Every row gives one point. The points of each table are mixes of a few directions, plus a little noise. How many directions does each table use, and how many do they share? Where both have some left over, give the other angles between the two spaces (their principal angles), to ten degrees, smallest first.

First (4 x 3)
[[ 3.4 -3.6  5.6]
 [-0.8  1.9 -0.3]
 [-1.4 -1.3 -4.7]
 [-1.3  3.0 -0.6]]
Second (6 x 3)
[[ 3.3 -0.8 -2.1]
 [ 0.5  4.6 -2.3]
 [-0.4 -0.6  0.6]
 [ 2.7  1.1 -2.6]
 [-6.0  1.0  4.2]
 [ 0.1 -5.2  2.2]]
Directions: first 2, second 2, shared 1; angles 70

First (6 x 4)
[[ 5.3 -3.7 -0.7 -1.9]
 [-2.9 -1.7 -2.6 -0.1]
 [-6.3  6.2  2.6  2.9]
 [ 3.9  1.6  3.1 -0.2]
 [-0.3 -2.3 -2.2 -0.6]
 [ 0.2 -0.3 -0.1 -0.1]]
Second (5 x 4)
[[-1.1  3.3  2.4  1.2]
 [ 2.1 -6.2 -4.4 -2.3]
 [-1.4  4.1  2.9  1.5]
 [-1.0  2.9  2.1  1.1]
 [ 1.4 -4.1 -2.9 -1.5]]
Directions: first 2, second 1, shared 1

First (6 x 6)
[[ 0.0 -2.1  0.5 -3.1 -2.1  2.6]
 [-1.6  1.6  2.9 -2.9 -4.4  2.7]
 [-1.7 -0.1 -0.3  4.8  0.6 -2.5]
 [-2.1 -0.6 -0.6  5.5  0.4 -2.7]
 [ 0.4  2.4  1.9 -3.7 -2.0  2.0]
 [ 5.1 -1.1 -4.2 -0.5  7.6 -2.3]]
Second (8 x 6)
[[-2.8 -2.4  1.8 -0.8 -4.8  2.7]
 [ 0.4 -4.9 -2.1  0.4  0.9  0.4]
 [ 0.4 -1.2 -1.3  1.4  1.6 -1.0]
 [-1.5  1.0  4.0 -6.6 -6.7  5.5]
 [ 3.9  1.9 -1.4 -2.9  4.0 -0.5]
 [-1.1  5.3  2.0  1.6 -0.6 -1.6]
 [ 0.7 -2.9 -2.5  3.0  3.1 -2.0]
 [ 0.1  3.1 -0.5  3.8  2.7 -3.5]]
Directions: first 3, second 3, shared 3

First (9 x 8)
[[ 5.5 -1.1 -1.9  2.3 -9.7 10.7 -6.9  4.8]
 [ 0.6  1.8  1.2  0.9  0.6 -3.3  2.3 -1.9]
 [-0.2 -0.8 -0.4 -0.6 -0.1 -0.4  0.9  0.1]
 [ 3.8 -1.7 -0.8 -0.3 -4.9 -1.9  4.8  0.0]
 [-2.5  2.7  1.8  0.7  4.7 -3.0 -0.2 -2.2]
 [-1.7  2.6  1.7  1.0  3.5 -2.4 -0.3 -2.0]
 [-2.2 -2.5 -1.2 -2.5  2.0 -0.9  1.6  0.4]
 [-1.7  1.4  1.0  0.2  3.0 -1.8 -0.1 -1.3]
 [-1.8 -2.2 -1.4 -1.7  0.7  3.0 -2.2  1.8]]
Second (7 x 8)
[[-2.9 -1.6 -0.6  2.4  2.2  2.3  0.7 -0.6]
 [ 2.6 -1.1  1.8 -0.1 -2.7 -2.1  2.4 -0.4]
 [-5.0  3.3  1.2 -2.5  8.9  3.6 -1.9  0.0]
 [ 4.0 -1.7  3.4  3.4 -4.9 -0.6  0.3 -0.5]
 [-1.9  0.2 -0.2 -2.0  3.9  6.4  1.4  1.3]
 [ 1.5 -0.9 -1.6 -0.6 -2.7 -5.4  1.1 -0.7]
 [ 2.2  1.6 -4.3 -1.1 -4.7 -4.1 -3.9  0.8]]
Directions: first 3, second 5, shared 2; angles 40

First (10 x 9)
[[-3.9  1.6  4.5 -1.1 -1.3  1.5 -0.6 -2.8 -1.5]
 [-5.5 -5.8  3.5 -1.4  0.9  1.3  2.3  0.5 -5.5]
 [-1.6 -7.7 -1.2 -0.2  2.5 -0.4  3.0  3.5 -4.0]
 [ 3.2  3.9 -1.7  0.7 -0.8 -0.5 -1.6 -0.7  3.4]
 [ 5.6  5.2 -1.9  0.3 -3.2  1.0 -4.1 -1.2  5.5]
 [-0.3  1.9 -3.4  2.5  5.0 -5.6  4.3  1.5  0.2]
 [-3.5  3.3  1.5  0.8  2.4 -2.6  2.5 -1.6 -0.9]
 [ 0.1  2.7  0.0  0.5  0.3 -0.9 -0.1 -0.9  1.0]
 [ 4.0  0.5 -1.8 -0.2 -2.1  1.5 -2.6  0.4  2.6]
 [ 2.0 -5.6  0.6 -2.0 -3.6  4.7 -3.1  1.2 -0.8]]
Second (9 x 9)
[[ 4.8  4.8 -6.8  3.3  4.2 -6.1  2.5  1.9  4.3]
 [-1.6 -0.1  2.3 -0.9 -1.3  1.6 -0.9 -1.2 -0.9]
 [-4.0  1.9  6.1 -2.0 -3.3  3.5 -2.3 -3.8 -1.4]
 [-3.6 -2.0  5.2 -2.3 -3.1  4.2 -1.9 -2.1 -2.6]
 [ 1.3  4.7 -1.7  1.4  1.3 -2.7  0.6 -0.7  2.5]
 [ 0.8 -0.2 -1.1  0.4  0.6 -0.7  0.4  0.7  0.3]
 [ 1.0 -7.6 -1.9 -0.5  0.6  1.2  0.9  3.6 -2.4]
 [-2.3 -1.0  3.4 -1.4 -2.0  2.6 -1.3 -1.4 -1.6]
 [ 3.7 -0.4 -5.5  2.0  3.1 -3.6  2.1  3.0  1.8]]
Directions: first 3, second 2, shared 2

First (9 x 11)
[[ 4.4 -0.8 -0.9  0.0 -0.5 -4.1 -0.4  0.1 -2.7  1.3 -2.7]
 [ 1.1 -2.9 -3.4 -2.7 -0.3 -2.5 -6.2 -1.8 -1.1  0.7 -8.5]
 [ 5.4  0.2  5.4  1.8  0.3 -0.2  3.5  4.1 -0.1  4.2  5.0]
 [-6.9  2.4  0.5  0.8  0.4  5.4  2.6 -0.7  3.2 -3.4  5.5]
 [-3.8  1.6 -0.3  0.6  0.2  2.3  1.5 -0.8  1.3 -2.5  2.7]
 [-1.4 -0.8  0.3 -1.1  0.3  1.9 -2.2 -0.1  1.6  0.5 -1.3]
 [-3.3  1.2  1.7  0.3  0.5  3.8  1.5  0.6  2.4 -0.9  3.9]
 [ 2.8  1.8 -0.9  2.6 -0.7 -4.3  5.1 -0.4 -3.5 -1.5  3.1]
 [ 1.8 -2.8 -2.5 -2.4 -0.1 -2.2 -5.6 -1.0 -1.0  1.3 -7.6]]
Second (9 x 11)
[[-1.8  0.5 -0.6  0.4 -0.2  1.8 -0.9  0.6  0.8 -2.4  0.4]
 [-2.2  0.8 -0.7  0.2 -0.2  2.7 -1.5  1.2  1.8 -2.6  1.3]
 [ 3.3 -1.4  0.9  0.4  0.3 -4.3  2.2 -1.9 -3.2  3.2 -2.6]
 [-2.6  2.4 -0.2 -2.3  0.0  5.8 -2.6  3.3  5.4 -0.4  5.4]
 [-6.8  1.9 -2.4  1.3 -1.0  6.8 -3.6  2.3  3.7 -8.9  2.0]
 [ 6.4 -2.2  1.9 -0.3  0.8 -7.4  3.9 -2.9 -4.8  7.6 -3.2]
 [-0.4  0.4  0.0 -0.7  0.1  1.3 -0.7  0.7  1.3  0.2  1.4]
 [ 0.6 -1.5 -0.4  2.2 -0.2 -3.1  1.3 -2.1 -3.6 -1.7 -4.0]
 [ 3.7 -0.9  1.4 -0.8  0.6 -3.5  1.8 -1.1 -1.8  5.0 -0.6]]
Directions: first 3, second 2, shared 0; angles 30, 40
